Each row of a before or after table is a point. One or more steps were done to the points. Then noise was added and the rows were shuffled. The steps act on how far a point lies along the listed directions, d1 being the first. Write out the steps. A step turns or swaps two directions, mirrors them in a line or flattens them onto one, adds a multiple of one to another, or multiplies one. Angles are multiples of 10 degrees, from the lower direction toward the higher: turns from -170 to 170, lines from 10 to 170 but not 90. Use the fewest steps. Two steps may share a direction if one is a turn and the other turns, adds or multiplies; they go together, in the order done. Otherwise the lowest direction goes first.

Directions:
(1): [-27 -26]
(2): [-26  27]
Before (11 x 2)
[[ 41 -18]
 [ -8  17]
 [ 16 -12]
 [-29 -20]
 [ 28 -33]
 [  7 -26]
 [-23  -1]
 [  2 -47]
 [ 39  -4]
 [-18   1]
 [-38 -49]]
After (11 x 2)
[[-18  -8]
 [ 17  -1]
 [-26   8]
 [-37 -27]
 [ 11  16]
 [ -3  35]
 [-23  57]
 [ 10  21]
 [-22 -33]
 [-41  21]
 [-43  -9]]
Steps: turn d1 and d2 by 120 degrees

Directions:
(1): [ 16  24 -35]
(2): [ 32 -31  -6]
(3): [-27 -23 -28]
Before (12 x 3)
[[ 10  30 -30]
 [ -8  -3 -10]
 [ 38  18   7]
 [  3 -17 -27]
 [ 30 -11  -7]
 [  7 -42 -28]
 [ 38  32  22]
 [  5   0 -44]
 [ 37  42 -25]
 [ -8 -51  20]
 [ 33 -47 -23]
 [  3  -6  21]]
After (12 x 3)
[[ 17 -58   0]
 [ 20   6  -6]
 [ 29 -20 -42]
 [-12  -5  -4]
 [ 27  22  44]
 [ -1 -49 -14]
 [-15  -2  59]
 [ 20   3  38]
 [-30 -29  14]
 [ 16 -23  15]
 [-30  -3  35]
 [-12 -29  -1]]
Steps: mirror d1 and d2 in the line at 100 degrees

Directions:
(1): [ 37  24  20 -33 -12 -22]
(2): [-21  20 -28 -23  36 -25]
(3): [42  0 -4 24 41  7]
(4): [-10 -36  37 -24  28  -1]
(5): [-19  29  37  32   8 -20]
(6): [ -8  31  11 -17  11  50]
Before (11 x 6)
[[ 36  -5  14 -18  -9   4]
 [-52   4 -10   4  25  24]
 [ 21   9   5 -25 -23 -12]
 [-29  14  -7  23  -5   1]
 [-34   5 -12  36  35  12]
 [-23  39   3  12  26  19]
 [ 14   2  32  -7  -3 -15]
 [-37  14   2  35   8  40]
 [-27  17 -20  15   6  -6]
 [-42  18  -6  19  13  23]
 [ -7   6  22 -14 -16 -22]]
After (11 x 6)
[[ 29  10   8 -24  -8  -4]
 [  1  25  10  -5 -14 -14]
 [ 52  -1   3  -3  -6   0]
 [-59 -24 -20  10  -1 -24]
 [-49  -9 -10  28  22  -7]
 [-43  -8  16   4   4   1]
 [ 29  22  13  13  -8 -10]
 [-24 -16  14  13  28 -37]
 [-41  -1   5  -4  17  -4]
 [-53 -23   4  12   4 -19]
 [-51 -39  16  25  -2 -13]]
Steps: add 0.5 times d1 to d3; turn d4 and d6 by -150 degrees

Directions:
(1): [-43 -28  36 -15   9  17  29  13]
(2): [  9  14  40 -28 -34   3 -11 -39]
(3): [-33  52  -4 -20   8  11 -24  22]
(4): [ 11  15  24  13 -33 -33  16  44]
(5): [-26 -33  -9 -16 -12 -40 -41   3]
Before (10 x 8)
[[ -9  26  33 -35  -5  30   4 -38]
 [-11 -28  16 -14  -9 -14 -12  11]
 [ 11  33 -20   1  14   1 -22  -6]
 [  4  22 -33  14  25  34  -5 -31]
 [ 36  22 -18  -1  14  -4 -16 -10]
 [ -7 -20  15   5 -30 -33  21  45]
 [-30  11  21  -2  -4 -22  -2  20]
 [ 13   9  19  -6 -23  22  38 -16]
 [ -1 -10  11   1  -9  14  45  -1]
 [-18 -17  41   2  -1  36  34   3]]
After (10 x 8)
[[-15 -30  10   1 -31 -43  10  46]
 [-22 -45  12 -21 -15 -34 -28  12]
 [ 41  28 -16  -1  15   2  -9 -10]
 [-35   4  19  -6  -6 -31 -12  20]
 [ -2  36  36 -28  -1  42  17 -40]
 [ 11  35 -17   3  16   4 -16  -6]
 [ -8  -4  45   9   3  49  50   3]
 [  9   4  13   5  -4  29  59  -3]
 [ 15  36 -30  21  29  51  13 -33]
 [ 28  27  24   4 -17  43  59 -18]]
Steps: multiply d5 by 2

Directions:
(1): [  7  -6  16  22  29  11   4   3  41 -44  22]
(2): [ 2  1 26  7 -8 60 -1 31 -1 25  2]
(3): [-30   3 -27  19  -8   1  30  31 -29 -19  27]
(4): [-36  22  -2  10  16   8 -58 -10 -12  -3  12]
(5): [-25   9  24 -31  13  -7  25 -18  10  25  42]
Before (8 x 11)
[[ 32  -8  18  -7   3   3  -8   9  -1  18 -37]
 [ 29 -11  16 -22   1 -13  23  -6  45   3 -25]
 [-12   7  -7  27  -5  21  28  21   8 -30   8]
 [-37  14  26   8  15  20   8  14   1  -2  60]
 [-11  -3  -5   5  13   3  33   6   5 -21  44]
 [-10   9  -2 -13  -5 -11 -24 -21  -6  13 -13]
 [-16  -5   1  26  31  21   6  29  31 -57  30]
 [-53  22  -4  28   9   5 -15  18 -23 -20  51]]
After (8 x 11)
[[-10   2   6 -20 -14  28  11  10 -22  41  16]
 [ 10 -11  -4 -30 -36  15  19  25 -25  53 -35]
 [ 25 -13  37   3 -25  34  51  31   8  25   7]
 [-35  20 -22 -15   1 -40 -27 -14 -11   4  -8]
 [  8   3  -1   4  24 -29 -32 -11  -1 -16 -18]
 [ -1  -6  -6   6   6 -14  17  -9  16 -30   9]
 [ -1  12   7  -1 -26  34  -2   8  -8  30 -27]
 [ 11  -5  45 -29 -15  16  30   3   7  47  12]]
Steps: turn d1 and d4 by -160 degrees; turn d2 and d3 by -80 degrees

Directions:
(1): [-15 -32   1  14  30  19  37  30 -48 -12 -27  13]
(2): [ 53  10  -7   6 -30   5  34 -27 -42  20   8 -13]
(3): [ -4   1   4 -23  11  23  -8  34 -16   0  45 -59]
Before (13 x 12)
[[ 17  11   0  -6  -5   9  12  -4 -20   4  20 -27]
 [ 15  -2 -10   1  -3  -1   6  -7  -8   0   2  -5]
 [ -4  -8  -1   9   1   6  20   5 -25  -9 -10  12]
 [  0   0   3   1  -7   0  -3  -5   8  -4   0   3]
 [-10   2   3   6  -9 -10 -10  -6  19  -5 -11   9]
 [-11   1   9   6   5  -4  -2  -1   6   0  -6   5]
 [  7   0  -2   1  -6   1   2   0  -6  -1  -7   6]
 [-10  -6   0  -1  15   7  -1  10  -2  -4  -3   6]
 [ 10   6   6  -4  -3   6   6   4 -15   1  12 -20]
 [  9   4   2 -11  -2   1  -2   1  -6   6  18 -19]
 [ -3  -6  -2   7  -1   1   2  -9   1  -3 -20  25]
 [  2  -7   0   7  -2   0   9   0 -11   0 -10   7]
 [ -2   3  -3  -5  -7  -4  -8  -3   8  -2   1   4]]
After (13 x 12)
[[  7   2  -2   4  -9  -2   1  -6  -2  -1 -11  13]
 [-10  -1   1  14 -10 -16  -3 -16  19  -6 -29  31]
 [ -1  -6  -4  19  -6 -11   7 -26   9  -4 -44  56]
 [ -3  -6  -1  12  -2   2  19  -2 -20  -8 -15  19]
 [  3  -6  -1  10  -5  -5   8  -7  -6   1 -16  17]
 [ 16   2 -11   0  -6  -2   2 -10  -3   1   5  -6]
 [ 10  10   8 -14  -2  13  -1  15 -17   2  33 -46]
 [-12   0   9  10   6  -6   2  -4   5  -1 -15  14]
 [ 18  18   2 -21  -5  18   1   8 -20   6  48 -60]
 [  8   6   5 -21   1  11  -8  13  -9   7  38 -45]
 [ -2   2  -3  -3  -7  -6  -6  -4   8  -3  -3   8]
 [  1   0   3   5  -8  -2  -1  -8   9  -3  -5   8]
 [-11  -8  -1  -1  18  10   1  14  -7  -6  -3   3]]
Steps: add -0.5 times d2 to d1; multiply d3 by 2.5

Directions:
(1): [  0  30   1  28 -10  13 -18  15 -60 -14 -12 -25  36  27   2  27   0   2]
(2): [ 28  16 -55   7  14 -16 -20   6   1 -32  29  41  14  -9 -18   3  17 -18]
(3): [  0   1  10  34 -24 -24 -51   7  27   5 -12 -33   0 -29 -36 -14  -8 -15]
(4): [ -8 -12   1  53 -16   2  23  -3  -1 -25 -39  46 -11 -16   8  11 -34   0]
(5): [-10  20 -28  -2 -29 -11  36  15  11  47   1  10  19  30 -41  -4 -26  -2]
(6): [ 16 -11 -22 -19  45  14  18  24  12 -19 -50 -30  19  -7 -14  -7 -20 -20]
Before (11 x 18)
[[ -8 -31  13 -16  10   9   2 -14  30  10 -21   0 -25 -21  12 -13 -16   3]
 [ -4   9  17  -8   6  -2 -21   3   0  -6  -8 -21   2  -5   0  -6   9   3]
 [-13  -3  24  19 -18  -8  -7  -5   7   5  -5   5 -12 -20   6  -1  -9   3]
 [  0   1   4 -19   8  -5 -10  -8   2   8  18  -5  -9   7  12 -10  20   5]
 [ -7 -13   4 -14  10  12  21  -1   0   1 -19 -18  -6   8   1 -10 -13   7]
 [ -6   1   7  23 -17 -13  -6  -2  12  18  -3  -3  -1  -7  -3  -5  -3  -3]
 [ 11   5 -26   6  11   5   2   9 -22  -5   6   5  12   7   0   8  -1 -11]
 [ -7  -7  16  -8   6   2  18 -10  -5  10   5   2 -11  15  19   0   3   9]
 [  6  30 -17   9  12  10  -9  10 -37 -22  -7   2  29  11   4  10  14  -5]
 [ 12  15 -21 -26  16  10   7   2 -20 -15  28   0  15  18  13  11  24   3]
 [-10   0  -3  13 -11 -12  -8   0   5  15  -2 -12   2  -4  -8  -1  -7   7]]
After (11 x 18)
[[ -2  17  16  23   5   6 -37   5 -20 -19 -23 -28  15 -13   2  -2   9  -6]
 [ -5   3   1   1  -2   5  28  -5  -8  14   3  15   1  16  22   5   2   7]
 [  5   6  14  17 -21 -18 -60   9  20  -1   2 -57   6 -25 -29 -12  10 -12]
 [ -7   2  24 -16  10   3 -12  -2   5  -2 -10 -19  -4  -3   8  -8   8   7]
 [  9  -2 -28 -11  20   3  13   2  -3 -17  -3   9   4   7 -10  -7  -4  -3]
 [ -6   0  -1  -8   5   6  33 -10 -13  -3  12  46  -9   4  32  12   3  12]
 [  3  -2  -2  19   0   0 -19   9 -12   0  -9 -24   5  -9  -7   1  -6 -13]
 [  6 -18 -32 -31  21   9  28 -10  20   2   3  44 -11  -4   7  -3 -11   0]
 [ -7  -1  16  -1  -8 -16 -32  -4  22  20   8 -27 -10  -6  -9 -20  10   0]
 [-12  -1  -2   0  -2   1  14  -3 -11  12   1  -1   4   9  11   7  -4  15]
 [  8   4 -16   5   6 -14  -5  -3   2  -7  21  19  -1   2  -5  -3   9  -7]]
Steps: turn d1 and d5 by -30 degrees; add -1.5 times d4 to d2; turn d2 and d3 by 120 degrees
